Every row gives one point. Each copy is the shape, with its points in the same order, stretched, turned, moved and blurred by noise. Is it also mirrored, or only turned?

Shape (5 x 2):
[[ 2.21 -0.66]
 [ 2.79  1.01]
 [-0.51 -0.32]
 [-0.88  0.49]
 [-0.18  0.03]]
Copy 1 (5 x 2):
[[ 1.10 -2.14]
 [ 2.73 -1.88]
 [ 0.66  0.96]
 [ 1.47  1.69]
 [ 1.17  0.75]]
Copy 1 is: only turned
Copy 2 (5 x 2):
[[ 1.00  1.58]
 [-0.79  2.57]
 [ 0.09 -0.63]
 [-0.71 -0.84]
 [ 0.02  0.06]]
Copy 2 is: only turned

Shape (8 x 3):
[[-0.27  1.04 -0.81]
 [ 1.29 -0.34  0.56]
 [-2.38  0.16 -0.75]
 [-1.07 -0.09 -0.07]
 [ 1.89  0.87 -0.70]
 [ 0.80 -2.48 -0.88]
 [ 0.80  0.11  0.56]
 [-3.19 -0.30 -1.58]]
Copy 1 (8 x 3):
[[ 0.66  2.01  0.55]
 [ 0.55 -0.87  0.07]
 [-1.49  2.64  0.86]
 [-0.78  1.11  0.82]
 [ 2.08  0.53 -0.31]
 [-1.43 -0.53 -2.18]
 [ 0.64 -0.33  0.55]
 [-2.44  3.58  0.16]]
Copy 1 is: only turned
Copy 2 (8 x 3):
[[-0.10  0.42 -1.58]
 [ 1.45  0.38  0.65]
 [-2.41 -0.16 -1.06]
 [-0.96  0.05 -0.37]
 [ 2.18  0.24 -1.12]
 [ 0.98 -2.41  0.90]
 [ 1.18  0.56  0.20]
 [-3.12 -1.03 -1.49]]
Copy 2 is: only turned
Copy 3 (8 x 3):
[[-0.67  0.79 -0.89]
 [ 0.69  1.16  1.49]
 [-1.00 -1.14 -1.26]
 [-0.42 -0.41 -0.18]
 [ 0.45  2.32  0.02]
 [ 2.75 -0.23  0.66]
 [ 0.19  1.21  0.95]
 [-0.74 -2.01 -2.21]]
Copy 3 is: only turned
Copy 4 (8 x 3):
[[ 1.23  0.97 -0.22]
 [ 0.65 -0.87  1.89]
 [-0.07  0.60 -2.18]
 [ 0.11  0.03 -0.31]
 [ 1.91  0.30  1.73]
 [ 0.92 -3.38  0.35]
 [ 0.36 -0.37  1.60]
 [ 0.31  0.03 -3.62]]
Copy 4 is: only turned

Shape (8 x 4):
[[-0.40  0.48  0.54  0.96]
 [ 0.97 -2.85 -0.75  0.25]
 [ 1.56 -1.41 -1.90 -1.55]
 [ 1.76  0.08 -1.58  0.34]
 [-0.45  0.36  1.35  1.34]
 [ 0.80  0.88 -1.29 -1.02]
 [ 1.88 -1.14 -0.36 -1.04]
 [-2.34 -0.24  0.87  0.69]]
Copy 1 (8 x 4):
[[ 0.14 -0.08  1.02  1.37]
 [ 1.39 -3.04  0.48 -0.86]
 [ 1.65 -1.39 -0.42 -2.29]
 [ 1.50 -0.79 -0.98 -0.43]
 [ 0.02 -0.24  1.31  1.91]
 [ 0.62  0.28 -0.51 -0.98]
 [ 1.71 -1.00  0.24 -1.47]
 [-1.44 -0.74  1.36  1.14]]
Copy 1 is: only turned
Copy 2 (8 x 4):
[[ 0.17  1.12  0.77 -0.68]
 [ 2.19 -1.38 -1.70  1.15]
 [ 0.88 -3.24 -0.15  2.30]
 [ 1.44 -0.95  1.18  0.90]
 [ 0.36  1.50  0.40 -1.75]
 [-0.37 -1.53  1.90  1.14]
 [ 1.32 -2.98 -0.11  0.16]
 [-0.85  1.96 -0.61 -0.20]]
Copy 2 is: mirrored
Copy 3 (8 x 4):
[[ 1.09  0.80  0.84  0.06]
 [ 1.41 -2.40  1.23 -2.62]
 [ 0.12 -2.64 -1.10 -2.40]
 [ 1.43 -0.25 -1.29 -2.03]
 [ 1.75  0.92  1.45  0.53]
 [-0.01 -0.51 -1.55 -0.92]
 [ 1.41 -2.12 -0.89 -1.35]
 [-0.24  0.27  2.51  0.42]]
Copy 3 is: mirrored

Shape (12 x 6):
[[ 0.51 -0.44  1.28  1.31 -0.26  0.11]
 [ 0.08  0.93 -1.71 -0.52 -1.95 -1.16]
 [ 2.13  0.38  2.47  1.43 -1.05 -0.02]
 [-1.41  0.20  0.62 -0.96 -0.65  0.76]
 [ 2.10 -2.39  0.34  0.71  2.91  0.77]
 [ 0.27  0.72  1.28  0.59  0.96  2.30]
 [ 0.15 -1.03  2.17  2.33  1.57  0.68]
 [ 0.44  1.05  1.24  1.35  0.76 -1.06]
 [-1.91  1.72 -0.04 -2.22 -0.99 -1.10]
 [-0.29  1.23 -1.00 -2.60  0.05 -0.64]
 [ 0.93 -1.38  2.39  0.60  1.40  0.72]
 [-1.48  1.40  0.40 -1.05  0.35  2.90]]
Copy 1 (12 x 6):
[[-0.81 -1.39  1.08  0.53 -0.91 -0.06]
 [-0.36  1.80 -0.82 -0.59 -0.81 -1.14]
 [-1.70 -2.10  1.33 -0.49 -1.89  0.59]
 [-0.51  1.27  0.62  1.75  0.78  0.74]
 [ 2.23 -3.79  0.55 -0.56  0.35  0.43]
 [-0.63 -0.89 -0.56  0.64  0.62  2.10]
 [-0.27 -3.30  1.28  1.51  0.50  0.04]
 [-1.42 -1.68  0.69 -0.20 -0.01 -0.47]
 [-0.80  3.04  1.36  0.51  1.47 -0.64]
 [ 0.53  2.15  0.54 -0.75  1.15 -0.12]
 [ 0.23 -2.53  1.90  0.37  0.43  0.52]
 [-0.68  1.11 -0.62  1.93  1.74  2.66]]
Copy 1 is: mirrored
Copy 2 (12 x 6):
[[-0.60 -0.07 -1.52  0.18  1.55 -1.14]
 [-0.07  0.68  1.65  1.62 -0.10  0.07]
 [ 0.21  0.45 -1.07  0.47  2.45 -2.55]
 [-0.21  0.61 -1.64  0.44 -1.18 -0.29]
 [-0.12 -2.42 -0.87 -2.99  0.75 -0.55]
 [ 1.37 -0.09 -2.47 -0.78  0.82  0.03]
 [-1.04 -0.67 -2.85 -0.99  2.18 -0.98]
 [-0.82  1.23 -0.88 -0.56  1.99 -0.86]
 [-0.81  2.78  0.10  0.51 -2.09 -0.24]
 [ 0.34  1.53  0.91 -0.52 -2.13  0.07]
 [-0.48 -0.55 -2.18 -1.45  0.66 -1.86]
 [ 1.82  0.70 -2.43  0.17 -1.41  0.71]]
Copy 2 is: mirrored

Shape (13 x 9):
[[ 0.84  0.14  0.29  1.32  0.33  0.31 -1.25  0.00 -2.68]
 [ 0.07  0.67  0.30  1.30 -0.80 -0.78 -1.91 -2.03 -0.51]
 [ 2.31 -0.52  0.66 -2.39 -0.93  0.88  1.74  0.88  0.43]
 [-0.42  2.13  0.36  1.23 -2.20 -0.81 -2.11 -0.55 -0.12]
 [-1.19  1.81  1.73  0.16  0.43 -0.47  1.78 -2.84  0.48]
 [ 0.85  0.34  1.45 -0.16 -0.01  0.61  0.92  2.07  0.31]
 [ 1.17 -0.62 -1.37 -0.50  0.07 -0.47  2.00  1.30  0.63]
 [ 2.40  0.84 -0.36 -2.28  2.20 -0.04  1.39  0.68  1.26]
 [ 0.41 -0.58  0.63 -1.92 -0.32 -0.07  1.04  0.41  0.42]
 [-0.61  1.87 -0.70  0.34 -0.75  0.11 -1.40 -0.08 -2.37]
 [ 0.37  1.94 -0.77  0.20 -0.99 -1.49 -1.22 -0.50 -2.11]
 [ 1.08 -0.33 -1.70 -1.25  1.19  2.40  0.18  1.26 -0.30]
 [ 0.72  2.32  0.61  1.96 -2.45  0.00 -0.28 -1.59 -0.91]]
Copy 1 (13 x 9):
[[-0.21  0.11  0.35 -0.16  0.92  0.31 -0.53  2.99 -1.26]
 [-1.41  0.36 -1.42 -0.08  1.18  1.39 -0.56  0.12 -0.16]
 [ 1.72 -2.19  0.67 -0.91  1.09 -0.98  2.21 -0.85 -1.63]
 [-1.89 -0.87 -0.85 -1.51  0.75  2.02 -0.90  0.64  1.07]
 [-0.66  1.61 -0.57  1.21 -1.11  2.71  2.07 -1.55 -0.58]
 [ 0.28 -1.31  2.59 -0.64  1.36 -0.78  0.79 -0.02 -0.42]
 [ 2.23 -0.20  0.86 -0.54  0.32 -1.86  0.02  0.52 -0.40]
 [ 2.46  1.41  1.02 -2.17  1.21 -1.27  0.74 -1.19 -2.39]
 [ 0.11 -0.84  0.62 -0.18 -0.31 -0.66  1.19 -1.02 -1.40]
 [-1.09  0.26 -0.76 -1.17 -0.88  1.28  0.17  2.54 -0.42]
 [-0.07  0.08 -0.92 -1.47 -0.97  1.43 -1.50  1.90 -0.73]
 [ 0.61  0.08  0.28 -1.23  1.58 -2.47  2.24  1.76 -0.83]
 [ 0.10 -1.10 -1.58  0.07  0.98  2.81  0.70  1.08  1.13]]
Copy 1 is: only turned
Copy 2 (13 x 9):
[[ 0.68  0.01 -0.21  1.34  1.04 -0.87  0.58  1.23 -1.11]
 [-1.13 -1.29  1.37  1.82  1.07 -1.12 -0.92  0.01 -0.66]
 [ 0.22 -0.21  0.57 -1.90 -2.98 -1.47  1.19 -0.37 -0.95]
 [-2.61 -2.06 -0.13  0.96  1.08 -1.26 -1.64  0.67 -0.47]
 [-0.63 -3.01  2.75 -0.30  0.08  1.39  0.83 -0.60 -1.13]
 [ 0.26 -0.74 -0.26 -1.13 -1.59 -0.53  1.17  1.47  0.37]
 [ 0.52  0.42  0.55 -2.20 -0.26 -1.21  1.40 -1.06  1.02]
 [ 2.61 -0.65  2.30 -3.13 -1.42 -1.73 -0.29 -0.22 -0.56]
 [-0.49  0.54  1.23 -1.44 -1.78 -0.07  0.57 -0.15 -0.59]
 [-0.94 -0.76 -0.87  0.13  1.70 -0.15 -1.20  0.38 -1.65]
 [-1.23 -0.49  0.11 -0.17  2.16 -1.66 -1.23  0.56 -1.87]
 [ 2.26  0.17 -0.33 -1.43 -1.23 -0.12 -0.33 -1.15  0.08]
 [-1.76 -3.45 -0.21  1.45  0.94 -1.55  0.25 -0.04 -1.03]]
Copy 2 is: mirrored
Copy 3 (13 x 9):
[[-2.37  0.67 -0.14  1.41  1.89 -1.52 -1.07 -0.38 -0.83]
 [-0.62 -2.46  0.62  0.60  0.46 -2.31 -1.11  0.50 -0.05]
 [-0.19  1.08  1.29  0.28  2.16  0.40  2.29  2.56 -0.48]
 [-0.28 -0.62  0.36  0.61 -1.53 -2.40 -1.96  1.49  0.41]
 [-1.85 -2.62  3.16 -0.62 -0.40 -1.77  0.63  0.13  2.62]
 [-1.13  1.87  0.31  0.90  0.90 -0.15  0.37  1.50  0.84]
 [ 1.16  2.14  0.31 -0.36  1.60 -0.52  2.18 -0.22  0.54]
 [ 0.68  0.95  1.74 -2.31  3.05  0.06  1.69  0.37  1.31]
 [-0.90  0.28  0.34 -0.04  1.01 -0.27  1.96  1.74  0.25]
 [-1.90  1.05  0.37 -0.01 -0.70 -1.37 -1.54 -0.04 -1.16]
 [-0.58  0.75  0.70 -0.17  0.35 -2.97 -0.55  0.29 -0.76]
 [-0.88  1.23  0.78 -0.70  1.66  1.96  0.19 -1.00 -1.05]
 [-0.34 -0.58  2.33  1.42 -0.53 -2.47 -1.16  1.36 -0.52]]
Copy 3 is: only turned
Copy 4 (13 x 9):
[[-0.59 -1.66  1.95  0.80 -1.23 -2.05  1.96 -1.51 -0.87]
 [-1.37  0.41  0.70  1.70 -2.36 -0.48  0.47 -1.11  0.76]
 [ 3.23  1.18 -0.69 -2.57  0.55  0.77  0.78 -1.04 -1.00]
 [-2.78  1.54  1.72  0.69 -2.03  0.01  1.01 -0.28  0.80]
 [-0.34  1.51  1.74  0.14  0.36 -0.62 -1.75 -3.65  3.09]
 [ 0.96  0.01  0.61 -2.32  1.49 -1.03  1.00 -0.17  0.86]
 [ 0.73 -0.28 -1.09 -2.22  0.73  0.11 -0.96 -0.13 -1.85]
 [ 3.42  0.82 -0.37 -2.96  0.23 -1.24 -2.24 -0.59 -0.82]
 [ 1.81 -0.11  0.05 -2.19  0.17  0.92  0.08 -0.75  0.13]
 [-1.96 -0.43  3.45  0.69 -1.45 -0.82  0.95 -1.39 -1.51]
 [-2.20  0.38  2.38 -0.29 -3.08 -0.45  0.77 -1.59 -1.51]
 [ 2.88 -1.11  0.83 -0.12  1.63 -1.05 -0.39  0.26 -3.07]
 [-2.62  2.82  1.45  1.28 -1.25 -0.67  1.45 -2.64  0.37]]
Copy 4 is: only turned
